Rows are points. The points of each table are mixes of a few directions, plus a little noise. Count the directions of each table, and those that both share. Where both have some left over, give the other angles between the two spaces (their principal angles), to ten degrees, smallest first.
In the rows, 128 means zero.

First (5 x 3):
[[127 130 128]
 [138 109 124]
 [119 146 132]
 [ 97 188 141]
 [159  67 115]]
Second, 6 rows:
[[ 95 119  94]
 [176 144 167]
 [115 132  78]
 [124 131 106]
 [139 123 176]
 [119 119 148]]
Directions: first 1, second 2, shared 0; angles 90

First (9 x 6):
[[110 103 148  92 117 106]
 [144 188 131 113 134 121]
 [ 84 181 108 129 151 171]
 [130  84 144 113 113 104]
 [133  90 130 138 121 123]
 [167 179 129 130 131 117]
 [119  97 109 167 133 156]
 [128 160 144  90 125 108]
 [137  70 111 180 126 147]]
Second (9 x 6):
[[131 103  93 171 123 148]
 [140 116 126 123 123 100]
 [128 120 119 137 125 132]
 [130 134 141 110 129 113]
 [ 46 135 123 102 103 223]
 [138 123 135 114 125  98]
 [138 120 134 111 122  95]
 [126 115 124 119 117 116]
 [175 186 157 164 186 128]]
Directions: first 3, second 3, shared 1; angles 30, 40

First, 8 rows:
[[ 97 103 146 118 114 148 129 113 108]
 [161 133 107 153 127 112 103 129 144]
 [185 175  95 145 154  91 126 155 164]
 [ 91 129 149  96 122 145 157 125  96]
 [112 119 133 123 108 139 124 116 100]
 [135 108 133 141 151 127 121 131 173]
 [ 59  85 173  95 117 169 152 108 100]
 [186 173  88 152 131  93 112 145 139]]
Second, 7 rows:
[[120 147 139  70 141 101  86 100 149]
 [ 99 141 104 128  90 126 111 116 132]
 [149 115 155 166  92 138 168 160 114]
 [109 120  93 149 152 111 131 104 133]
 [164  83 131 139 159 159 168 201  82]
 [125 148 151  93 131  98 101  95 154]
 [131 143 123 150 130 164 132 121 131]]
Directions: first 3, second 5, shared 0; angles 50, 70, 90

First, 9 rows:
[[114 132 140 127 125 137 104 170  93 129 148 142 108 167]
 [125 152 129 143 107 144 120  86 148 150 101 121 169  75]
 [132 107  99 116 143 118 157 117 143 111 134 124 113 150]
 [124 153 196 141 115 135  69 194  76 145 140 142 122 126]
 [ 71 167  98 144  83 189  91 118 100 162 129 150 149 159]
 [166 105 138 120 154  91 160 114 159 109 118 109 126  93]
 [142 135 165 134 129 119 112 145 121 133 124 126 133 102]
 [123 123  87 126 126 134 155  81 158 127 116 121 142 121]
 [157  78 101 102 171  86 183 128 154  86 142 115  90 159]]
Second (9 x 14):
[[109 122 113 149  89 167 113 111 104 152 137 140 157 120]
 [169 115 158  98 104 155 129  78 107 137 186 116  82 105]
 [115 151 138 136 143 110 117 167  90 132 141 137 111 162]
 [100 128 103 159 132 119 128 152 137 129  89 137 176 130]
 [128 129 147 127 128 129 111 153 137 124 114 130 135 122]
 [131 145 128  90 127 148 126 107 129 125 157 125  76 159]
 [ 86 139  97  97 121 168 101 143 228 104  54 134 149 148]
 [156 112 113 127 146  99 172  87 133 123 140 112 122 108]
 [160 113 154 168 163  57 157 155  87 127 135 121 146  96]]
Directions: first 3, second 5, shared 2; angles 40

First (8 x 20):
[[151 105 134 103  94 148 139 123 139 134 127 134 121  90 105 145 161 105
  157 122]
 [147 108 133 107  99 145 138 124 137 133 128 133 122  95 108 143 156 109
  153 123]
 [ 63 196 110 200 226  69  96 141  98 109 130 112 148 238 195  78  33 193
   45 145]
 [132 124 129 124 122 131 130 127 130 129 128 129 127 122 124 131 134 124
  133 127]
 [151 104 134 103  93 149 140 123 139 135 127 134 121  89 104 146 162 105
  157 122]
 [109 148 123 149 157 111 119 132 119 123 129 123 134 160 148 113 100 147
  104 133]
 [118 138 125 139 143 119 123 130 123 125 128 126 131 144 138 120 114 138
  115 131]
 [153 102 135 100  90 151 141 123 140 135 127 134 120  85 102 147 165 103
  160 121]]
Second, 8 rows:
[[116 115 144 132 132 148 136 139  99 129 124 106 112 120  90 140  91 136
  135 120]
 [124 110 139 100 158 140 149 152 117  97  99 123 164  84 112 137 106 171
  144 132]
 [149 147  94 170 113 146  86 112 133 168 133 177 100 195 163  92 163  99
  101 145]
 [114 116 121 130 125 111 121 127 145 112 105 103 142  87 127 136 114 162
  128 131]
 [165 123 112 154  35 150  88 103 151 164 161 155  72 144 130 142 189  57
  132 121]
 [131 133 114 133 119 115 136  85 150 184 131 123  98 149 132 101 164  89
  126 130]
 [ 99 137 153 115 153  96 144 153 117  76 141  93 159 111 128 155  80 161
  125 116]
 [125 143 146  90 187 120 165 155 112  95 131 144 177 135 141 122 118 149
  133 131]]
Directions: first 1, second 6, shared 1
